Each row is a point. The last column is the point's height on a tilted bowl or saddle (a function of degree 2), plus a little noise. Count its main directions that bend up, bend down and stay straight.

Points (11 x 3):
[[ 59 -15 -42]
 [-67  25 -39]
 [ 20  -2 -20]
 [108  -9 -99]
 [ 36  24 -28]
 [-27  23 -19]
 [ -5 -35 -12]
 [-16   6 -15]
 [-15   2 -15]
 [-24 -67 -11]
 [ 17 -19 -18]]
Directions: 0 up, 1 down, 1 straight

Points (18 x 4):
[[  72    5    0  -55]
 [ -29   22  -11   12]
 [  89   49  -41 -118]
 [ -33   62   37   26]
 [  20    7   46  -25]
 [  59  -54  -22   17]
 [ -12   -9   39   -8]
 [ -42  -25   20  -15]
 [  21   -8  -71  -38]
 [  31  -14  -15   -5]
 [ -22    9  -12    5]
 [ -38  -74   10   -3]
 [  -1   22   26   -4]
 [ -31  -26  -81  -59]
 [ -17  -34   85  -41]
 [ -32   -1  -13   -1]
 [ -49   27   26    4]
 [  14   23  -10   -3]]
Directions: 1 up, 2 down, 0 straight

Points (26 x 5):
[[  27   -3  -36  -39   36]
 [ -79   65  -63   16    0]
 [  20   46   18   21   11]
 [ -32   -6   22  -40   -4]
 [ -19  -69  -55  -24   35]
 [  11   77   49  -20   42]
 [  32    9   19  -61   34]
 [   9  -37  -24  -45    8]
 [  -5  -25  -63   19   67]
 [  81   52  -20   55  -71]
 [  12  -25  -24   -5   27]
 [  14  102   -4   26   -9]
 [ -57   49  -45  -33   11]
 [  -6  -32   -3    0   29]
 [  30   64   15 -108  115]
 [ -44  -25   -1   10   31]
 [  -6    1   46  -21   24]
 [  27   14    3  -90   43]
 [  18    5   15   40   17]
 [  39    6    2   20    9]
 [ -28   -8   19  -16   11]
 [  17    2   37    9   28]
 [  14  -29  -58  -34   39]
 [  -2  -49  -22   -4   30]
 [  30  -40   20  -69  -13]
 [ -34   41   -8    8    7]]
Directions: 2 up, 2 down, 0 straight

Points (45 x 7):
[[ -43  -24   -3  -23   36  -38  -19]
 [ -27  -62   35  -30  -77  -35  -41]
 [ -11   57   -2   13   58  -45  -32]
 [ -26  102   37   20   -3    7  -62]
 [  -3    2  -26   16  -21  -13   -4]
 [  70   62   15   73   -9   -1  -71]
 [ -12    5    4    9  -37   58  -20]
 [  60   34    4  -47   15   -3   -9]
 [   6  -13   25  -37  -50  -75  -37]
 [  39   39   69    6   75   31  -51]
 [ -61   40  -16   67    7  -14  -44]
 [ -71   67    1  -23   23    8  -47]
 [  35    7   -4  -18   42   28   -3]
 [   1  -33  -12   18  -34   74  -38]
 [  73  -19  -13  -28  -45    7  -22]
 [ -17  -60   29   -7    5   -6   -7]
 [  48  -12    4    4   42   21    1]
 [ -41   11   -8   -3  -12  -35  -12]
 [  34  -25  -23   26  -70  -20  -30]
 [ -70   28  -69   19  -40    1  -60]
 [  14   23   51    2  -57   15  -29]
 [ -30    9    3    2   -8    2    3]
 [  34   34  -32    6  -16   36  -28]
 [   0  -23  -30  -17    3   34  -11]
 [  31    1   -3   16   79  -21   -3]
 [  21   25  -14  -26    0   56  -31]
 [  60   69    4  -12  -17   22  -47]
 [  47  -29    3  -60  -27  -24  -16]
 [ -47   40   81  -43    5   18  -52]
 [  -5  -45   25  -26   23   29  -15]
 [  76   15   60  -52   13    9  -37]
 [   5  -70  -44  -32   40   16  -33]
 [  12  -36   57  -33  -19  -27  -15]
 [  55  -32    2   35  -25  -39  -13]
 [  -5  -10  -14   43   90   -4  -34]
 [   1   27   -5   53   -5  -13  -17]
 [ -14   42   17    6   22    0   -7]
 [ -66    9 -102   41  -26   14  -91]
 [  43  -29  -52   17  -15    9  -16]
 [ -34  -33   76  -76   56    1  -76]
 [ -26   28  -71    9   70   -7  -50]
 [  46   67   15   25   38   16  -32]
 [  20   35   73  -51   45    8  -44]
 [  15  -24   86   49   28   -2  -37]
 [  44    3 -103  -47   38   41  -61]]
Directions: 0 up, 5 down, 1 straight

Points (63 x 9):
[[-17  40 -70   4  43  -8  23 -43 -12]
 [-31   6 -20  36  72  75  16  31  74]
 [ 21  13  19  37  16 -13 -43  27 -31]
 [ 17  51  68   1 -41   7  55  28  49]
 [-15 -31  28  54  40 -12 -32  18 -44]
 [  7  41 -34  49 -25 -27   9  15   4]
 [ -2  67 -23 -18  45  -6   6  14  16]
 [ 10 -50 -54 -71 -36 -38  30  28 -29]
 [-60  14 -10  -7  22  -7  12  -5 -30]
 [ 57 -57  57 -37  -2 -31 -34 -57  46]
 [ -4 -81  36  -4  19   5 -43  52  -5]
 [ 11  45 -31 -37 -25  14  29 -47 -38]
 [  8  32  46 -30   4  50  -8  27  20]
 [ 28 -50  17  -2  43  69 -13  61  66]
 [ 12   8  -7  16  23 -22  12 -27 -23]
 [ -4  18 -36   0  24  16 -48  17   6]
 [-31 -14 -25 -11 -44  14  30 -13 -29]
 [-11 -50  15  -7  10  -9  88  23  -5]
 [ 38  21 -14 -22  23   6 -32   3   3]
 [-17  32 -19 -46  18 -78 -11 -43 -37]
 [-45  -5  23   4  -8   1   7 -18 -26]
 [ 32  59  43  57  68 -10  25 -30  96]
 [ 14  69  59  32 -27  -5 -27  43  55]
 [-68 -53  21  15   1  12  13  30 -16]
 [-44 -34 -49   1  45   3  33 -21  -1]
 [-20  36  -1   8 -89 -30   1   6  28]
 [ 28  54  -7 -26 -21   7  16  55  22]
 [ 21  32  10  29  44 -39  24  61   0]
 [  4  29 -50  15  32  -1 -11 -44  14]
 [ 67   4 -23  52 -10  59 -66 -45  27]
 [-31   9  -7  55  37  38  50  -5  26]
 [  8   9  27  -9  23  -1  -4  35   2]
 [  6   3  -3  73  56  -4 -76  19 -62]
 [ 25 -35  18 -11  40  44   1 -66  37]
 [ 42  -6   0  11  90 -18  -9  21  14]
 [-32 -18 -45  -2  51  -3 -60  41  -6]
 [ 11 -39 -14   1  38 -65   8 -18 -56]
 [-36  20  65 -49  68  -4 -64 -71  82]
 [-24   3  14   3  26  16  79   9 -27]
 [-25 -36   3  14 -13  12  22  32 -11]
 [ 38  17 -56 -10  46  -2  27 -49 -36]
 [-73  -5 -26 -63 -18 -16 -20  18  -7]
 [-29  13 -26 -50 -13 -41 -28 -34  -2]
 [  2  32   0 -67  12  21  47  99  33]
 [-19  -1 -34  41  15 -37  -4   8 -39]
 [ 36  -6  16 101 -57 -16  20  -4  90]
 [ -4   7 -44  42 -16 -19   4  15 -12]
 [ 51  12 -53 106  19 -54 -17  -6   0]
 [-27  34 -21  37  11  68 -33 -34  16]
 [ 26 -10  -6  52  -1 -12 -56 -51 -14]
 [  7  14 -17  15 -33  13  16  36  -3]
 [-28   8  -8 -22 -38 -28 -37   2 -14]
 [-28 -17 -37  48 -15  51  66 -40  15]
 [-18 -28 -40 -39 106  17  36  49  74]
 [ -6 -15 -24 -19   7 -41 -15  29 -45]
 [121 -38  10   5   6   2   9   6  42]
 [  5  14 -16 -40  45 -75  -4   8 -72]
 [ 36  21 -13  13  23  55   9 -29  18]
 [ 50  -3  -4   0  21  -3  36   3 -16]
 [ -5 -42  28   3 -26  37  29   0   5]
 [-31  23   7   2  46   0  17 -11  -2]
 [ -4  25 -29 -29 -21  12  31  11 -45]
 [ 32  62 -67  22 -43 -36 -41  25  65]]
Directions: 5 up, 2 down, 1 straight

Points (64 x 9):
[[  16  -25   62  -18  -60   80  -32    9    0]
 [ -88  -66   24   42   28  -95  -35   31  -21]
 [   9   -2    7   -3   48   -9  -26   24  -13]
 [  47  -45   46  -21   22   12   -9    5  -24]
 [  68   48   -4    5  -22  -68  -54   50  -92]
 [ -17   17   10   31   19   34  -60   51  -12]
 [ -29  -25    8  -15   33   -2   -2  -60   -7]
 [  45  -28  -53  -24   30    2  -48   13  -11]
 [   2  -17  -91   11   12  -32   -5   17    8]
 [  15  -23  -12   33   30  -58   76   43   -4]
 [   2  -21   24   39   44  -48   21   68  -21]
 [  29   31   25  -46    5  -48   21  -37  -24]
 [ -28   25   28  -19   19  -53  -41    3  -23]
 [  36    7   18   60  -29   11   -3    4   36]
 [ -52   19  -31   32    2  -13  -47   23    0]
 [  39    1  -40   11  -63  -30    6  -49  -38]
 [ -53  -74  -17   -2   18   12   29  -21  -11]
 [ -15    6   13  -39  -48   47   26   21  -28]
 [  -2  -30   11   39  -41  -52   12   25  -29]
 [  12  -11   -9  -37   83  -44    5   -8    9]
 [ -26  -24  -23   65   59  -33  -23  -64  -49]
 [  13  -34  -30  -43  -22   30   -3  -61   -6]
 [   5  -41  100   58   -2  -31   18  -32  -10]
 [   4  -36   -6  -16  -43  -12   16  -17  -14]
 [  -6   37  -12   62   26  -11  -33  -45  -15]
 [ -25   55    8    0  -18   -7  -32  -35  -23]
 [  26  -14  -13  -41   21    1    1   81  -55]
 [  17   15  -20  -28   29   23   -8    9   -4]
 [  54   -5   28   41  -35  -23   78   17  -10]
 [  31  -68    8  -30   18  -45   -9   47  -53]
 [  13  -40  -43   -7   23  -20    7    8   11]
 [  23  -26  -57   34   24  -67  -30  -42  -32]
 [  31  -54    5  -58    8   -2  -62  -18  -20]
 [  74   33   50 -117    8   50   14  -59  -30]
 [  91    9   -7   28    2  -13   58  -30    7]
 [   1  -80   85   25  -22   -4  -53  -24  -48]
 [ -24   52   15  -29   19  -73   25   30  -37]
 [ -66  -53   32   30  -46   29   44   -6  -46]
 [ -20    4   41    5  -17  -33  -44  -14   -2]
 [ -14   -7   46  -41   48  -11   15   -8    7]
 [   8  -43   28    6  -34    6  -30   -7   -6]
 [  15   16    2  -11  -74   47  -68  -28    8]
 [ -10   51  -18  -47    2   88   17  -30  -58]
 [ -71   42  -39   24  -57   53   13  -78 -121]
 [  20   54   25   38  -10   17   -7   16   26]
 [ -71   22    3    5  -55  -30   12   22  -30]
 [  -8  -43    1   74  -82  -29   30   16  -63]
 [  45   32   -3   12    7   69   18  -33   13]
 [  70  -70  -33  120    0    6   -9   39  -61]
 [ -28   31   -6    5  -33  -20  -15   -4   -9]
 [ -65  -33  -29   -3  -27   21   28  -13  -32]
 [  52  -42   18  -52   11   -8  -45  -62  -26]
 [  -9  -16   18   73  -48   47   19    6   15]
 [  22   29   24    7   19  -17  -16   -4   -5]
 [ -42   44   -6   21   46  -59  -25  -89  -90]
 [  17  -66   43  -25   26   -6   41  -40    2]
 [  73   -9   -3  -52   -1   58   22    5   -8]
 [   1  -34   24    9 -107   43  -59   -2   -9]
 [ 104   23   -2  -18  -66  -18   19  -90  -37]
 [ -73   26   31  -12   14   44   63   -7  -23]
 [ -42  -30  -25  -35  -56   13  -85   16  -26]
 [ -43    1    8  -14   61   23  -46   20  -31]
 [ -12   15  -38   17  -18   -3   18   55  -18]
 [  -4   54   -7  -23  -37   24  -20  -52  -30]]
Directions: 1 up, 4 down, 3 straight

Points (72 x 9):
[[  36    8  -52   67  -58  -73  -34   -4  -75]
 [  47   32   23  -13   22   83   10    0  -27]
 [  15  -14  -44  -47   35  -20  -35  -48  -28]
 [ -32    6  105   28  -21   15   15   85  -43]
 [  29   73   52   43   33   -9   16  -33  -44]
 [  82   -1  -31   37  -20  -45   -2  -15  -34]
 [  58   47    8    2   47   -3   79   36  -41]
 [ -15   58   51   25  -44  -26   13  -63  -38]
 [ -14  -45  -46  -16   38  -24   36   31  -22]
 [  15   50   18    5  -13   62  -26   31  -21]
 [  13  -35  -44  -13   45   39   10   51  -26]
 [  -6  -73  -14  -36   21   11   25   11  -15]
 [ -55  -39   -9  -26  -46  -49   31   67  -49]
 [ -73   20    8   13  -51   67    1  -20  -41]
 [   3   29   14   88   18  -57   71   -5  -67]
 [ -14    2  -29   17   -6   -5   29   36   -6]
 [ -25    0  -44   25   26   32  -26  -24  -28]
 [ -44   61   -7  -14   73  -28   49   -7  -51]
 [  85   75    8  -17  -62    8   36  -40  -37]
 [ -17  -17   94   56   -3  -55   43   27  -46]
 [ -26  -38  -13  -29   20   43   74  -43  -24]
 [ -12   30   53   17  -19  -54  -45    4  -29]
 [ -34   18  -45   -9  -11  -40   30  -34  -23]
 [  49   -7   37  -33   63   13   51   -3  -23]
 [  23   35  -21  -26   10   13  -20   -3   -5]
 [  15  -36   60  -67  -17  -25   -8    9  -28]
 [   6    3    8   32   -1  -47   36  -73  -29]
 [  23   66  -62  -89    2  -36   46  -25  -46]
 [ -39   35    1  -22   46  -17  -19  -51  -33]
 [ -31  -28   12   -8   58   10   58   98  -56]
 [  15  -94   -2   34  -25  -44   52  -20  -32]
 [  19  -12   27   21   34    8  -87  -18  -38]
 [ -39  -16  -23   35   24   -1  -49   14  -30]
 [ -69   17  -34  -13   38   41   11  -27  -35]
 [ 106    7  -25  -41  -13   20   47   71  -42]
 [  -7  -17  -57  -25    6  -64   21  -45  -32]
 [  22  -35    0  -24  -53   25  -65   -3  -24]
 [ -34   41    3   -8  -37   -9   14   43  -12]
 [  61   11   52   35  -29   23  -42   -2  -18]
 [  65   22    5   53   36   12  -18 -101  -71]
 [  -1  -36  -21   69   11   24   18    9  -25]
 [  21  -28  -30  -33   32   -6  -37  -10  -15]
 [  -6   28  -33  -18  -56   27   19   50  -17]
 [   0  -48    2  -35  -50  -19   79    5  -25]
 [  24  -37  -69  -48  -69  -62   37   25  -58]
 [  44   40   18    0   -3  -16   25   77  -18]
 [ -54   27  -48   40  -11  -21   40   21  -35]
 [ -13    1   37   -5   69   -8  -27  -27  -27]
 [ -27   38   25  -42  -82  -87  -33   15  -73]
 [  68   29  -68   26  -56   -3   -1   -9  -46]
 [  27    8   59  -12    9   27  -36  -78  -25]
 [  39   51   18   62   17  -16    9  -31  -40]
 [  49   11  -63   31   15   15   57   43  -42]
 [   1  -11   26  -18  -10   10   -2   20    6]
 [ -34   13   -8   62   14  -28  -10   65  -38]
 [  49    4   16   14  -10  -24   18   -3    1]
 [  55   10   -3   17   66  -47  -25   69  -53]
 [  20   33  -84   66   -4   28    1    5  -70]
 [ -48   -4  -27   31   13   -1   -7  -43  -24]
 [ -27  -34   82   -1  -19  -90  -94  -22  -98]
 [ -29   36  -10  -28   22  -28   14    4  -12]
 [  39   44    3   31    5    6   52   50  -24]
 [  -9   48   20  -47  -25  -17   11  -28  -12]
 [   6   34   -5   28   11  -51    8  -23  -22]
 [  29  -17   30  -13   32   -3    9    6    0]
 [  36   18   16   28   21  -14   29    9   -8]
 [  34   59   62   22   -2  -32  -43   33  -29]
 [  21    5   -6   15 -120   55  -28   24  -52]
 [ -60   42   46   30    5    4  -30   46  -33]
 [  -6   -6   11   -6   -8   50   -7   13   -1]
 [ -17  -64   -3   29  -19   -4  -40   -1  -18]
 [  -1   26  -32   58   13   22   50   71  -46]]
Directions: 0 up, 8 down, 0 straight

Points (62 x 9):
[[  22   -4   13  -75  -68   59  -15    6   19]
 [ -19  -67   38   47   31   26  -43   52   -7]
 [  -4  -42   63  -21   77   34   56   -7   16]
 [  11  -56  -43   32   16   13  -24   -9   19]
 [ -57  -26  -22  -84  -14  -16   18  -32   26]
 [  -7    4   12   41   27   66    5   -1   15]
 [  30  -93  -38  -44  -35  -35  -56  -12    2]
 [   2   45  -39   14   35  -50  -20  -27   65]
 [  11   -2  -84   -7   31   56   43    7   10]
 [  89  -51  -18  -14   52  -89    6   68 -109]
 [ -47   27  -62   27   -2  -19  -15  -33   42]
 [ -48  -13   42  -19   44    3   43   17    9]
 [  -3   -1   97   16  -68   24  -31   62  -56]
 [  -7   40   19    8    3   71   21  -13   25]
 [  26 -101   57    4  -14  -63   -9  -14  -13]
 [  15   56   31    3   37    0  -32  -44   46]
 [  25  -14   -1    8    0  -20  -34  -39   26]
 [ -61   11   56    9   16   76  -15   39  -40]
 [  -9  -35   64   15    0  -28   46   20   30]
 [ -47   53   49   24  -40  -13  -27   60    0]
 [  41   -5   21   -8  -54   18   47  -12   71]
 [ -27   20   25   88    9   -3   48  -64   39]
 [  36   13   20   38  -22   28    0  -25   45]
 [  -3   21  -56  -16    9   -6  -22  -30   37]
 [ -92   24    6  -35   15  -15   63   -6    1]
 [   0    1   62   23    3   69   17    6    6]
 [  42   52  -64    5   -2   35   49  -15   61]
 [ -16    6    8  -27   55  -30   13  -57    6]
 [ -13   57 -112  -11   61   -5  -23  101  -20]
 [ -32  -20   40  -24  -62   -9   47   27   54]
 [  -5   -6   -4   -9   58    6   44   36   10]
 [  20    7  -37  -24  -17  -61   41  -80   43]
 [  35   23   25   11   33   43   18    0   35]
 [  -8  -60   -2   42  -51   61    2   -5   -1]
 [  33  -11   -7   73    2   -1   24   41   38]
 [  27   -6  -26  -36  -52   15  -47  -19   21]
 [ -92   24   24    9  -23    7   24   -5  -14]
 [ -16   -7  -15   34  -25   19  -38  -18   21]
 [  41    8   24   15  -13  -52  -16  -43   45]
 [  86    9   30   -6  -11   39  -35  -27   21]
 [ -71   20   20   12   20   -9   -8  -34   -2]
 [ -53   59  -17    3   34   38  -10   29    6]
 [  15   61   60   20  -26   11   68   -6   72]
 [ -10  -57   25  -26   20   25   11   48   19]
 [ -16  -39   17   19   70  -71    2  -30   12]
 [   6   17   17   28  -37   -1   32  -35   54]
 [ -45   11  -69  -19  -63  -33    2   23   75]
 [ -13  -15   44    4   45   41  -51    3  -14]
 [  47   24   -7    6  -10   21  -74   30   24]
 [ -97   60   20  -18    5   -6   55    2  -25]
 [ -78  -66  -48   39   31  -38  -26   23   85]
 [  15   70   -5  -14   -6    3  -16  -20   57]
 [   3   55  -20  -34   -6   35  -33   14   28]
 [ -31   55   -2   14  -26    3  -34   34   38]
 [  57   46   41  -81   47   35   72   33   -6]
 [  52   33  -20  -70  -13  -51  -34   43   -5]
 [  23   95   41   22    1   45   27   69    0]
 [  -1   17   44  -22  -44   17    3  -16   20]
 [  -9    3  -37  -14  -23    6  -69   21   47]
 [  23   78  -27   35   31   -9   18   28   55]
 [  65  -17   36  -25  -32  -17   -5  -38   20]
 [   5  -36   38   22   92  -21   -1   -9   -4]]
Directions: 2 up, 4 down, 2 straight

Points (70 x 9):
[[  10   15    8   -8   34  -13  -40   42   -1]
 [   5   82   -8   -5   -6  -14   40    5  -18]
 [ -28  -58    2    9  -73   37   14   30  -31]
 [ -39  -78  -27  -25  -14  -16  -45  -51  -51]
 [ -11   -6   18    1   51  -53   -7   -5   -6]
 [   9   28  -60    1    2   17   61    5  -15]
 [  30   -4   68  -35  -63    3    8   38   -1]
 [  -3  -35   -1  -27   39   50    0   -4  -10]
 [  46    5  -52  -81  -35    1  -38  -14  -38]
 [  36   17   -2  -23  -35  -47   -4  -88  -25]
 [ -40  -25   13  -15    4  -32    4   23  -13]
 [   3   14   -8  -25  -10   28   26    7   -7]
 [   5  -63   -9   42  -13   74   57   30  -40]
 [  68  -14  -11    2  -29   23  -30  -24  -13]
 [  -7  -11  -26   49   62  -33  -22    3   22]
 [  -6  -49  -42  -38  -21    1  -31   22  -34]
 [ -12  -68  -37   -7   -2   12   81  -28  -41]
 [  75   15  -45  -14    1   48   29  -45  -21]
 [ -24  -10   10  -44  -19   32    2  -15  -10]
 [  38    1   21  -11  -12  -39  -51   21  -16]
 [  43  -23  -32   22  -20    1   31  -15  -20]
 [  79   22    8    4  -34   16  -45    9  -18]
 [  39   -5   21    4  -14  -47   12  -51  -19]
 [ -11   -7  -26   45   33  -31   29    3   -5]
 [ -16   37   82   23  -37   -6   -4   30  -34]
 [ -37   84   17   -1    1   13   29   13  -10]
 [ -20   19   15  -51   54  -19  -55   18   -7]
 [  40   14  -24   -8   18   14   28   -2   -8]
 [ -32  -67    4   15   21  -25   25   51  -17]
 [  14   -5  -45  -45   39  -47  -29  -55  -19]
 [ -29   28  -52    2    9   53   14   -7   -2]
 [ -16   22    4   14   98  -55   79  -27  -26]
 [  36   45   50  -48   16   33    3  -11  -12]
 [  -6    3    6  -30   21   33   40   11   -3]
 [  71  -35  -30  111   -8   48   46   31  -61]
 [  10  -65   30    3  -10  -55  -31   56  -21]
 [  26  -38  -27   45   20    0   24    7  -14]
 [ -55   71   30   19  -27  -35   36   32  -42]
 [   2   -8    3  -60    7   27   43  -64  -16]
 [  48   10  -61   10   -9  -98   -6  -10  -35]
 [  -3   14   41    8  -65  -76   46  -18  -48]
 [ -29   19    4  -57   18  -35  -38   32  -21]
 [   0  -39  -45   18  -18  -74   34   58  -58]
 [  28   48   23    6  -53  -23    1   46  -33]
 [ 110  -14  -25  -21  -22   52   62   18  -40]
 [ -35    1  101  -31   20   30  -26    7  -13]
 [  19    2   20   14   36  -51   47  -29  -27]
 [  53   68  -19   18  -32  -18   33   43  -39]
 [ -74   10  -19   61  -47  -13  -58  100  -55]
 [  -7  -10  -20   64  -48    0   57   81  -59]
 [  -1  -24   34  -68   31  -17  -24  -47  -22]
 [  15   27  -63  -60    3  -14   -4   -3  -21]
 [ -46  -28   22  115 -113  -98  -14   15 -121]
 [  41   45  -35    0   49   -4   -2  -15    8]
 [ -84    6   -7   24   49   22   19   62   16]
 [  14   39   14  -11  -12   27  -32   -6  -10]
 [  31  -85  -16   39  -72   32  -41  -51  -51]
 [  72   36  -63  -63  -17   63   15   -6  -34]
 [  17    1  -72   10   40  -56    3  -12   -4]
 [ -38  -15    0  -12   19   86   -1   -3  -17]
 [ -34  -28   -9   23   -2   65   36   82  -25]
 [ -44   23   12  -25   39  -34  -54   91  -16]
 [  24    4   -1 -110   37   -4   25   40  -35]
 [   3    0   53   29   -8  -37  -41  -12  -20]
 [ -42   46    4  -43   70 -107   18   26  -48]
 [  10  -43   22  -34    4   10    5   -7   -7]
 [ -46   -4   25   -6    8   20   12  -12   -6]
 [ -31    7   26  -40  -11   63   15   22   -6]
 [ -36    9  -29  -14   27   17   67   42  -11]
 [  23   19  -47   57  -40   59   74    7  -41]]
Directions: 1 up, 5 down, 2 straight
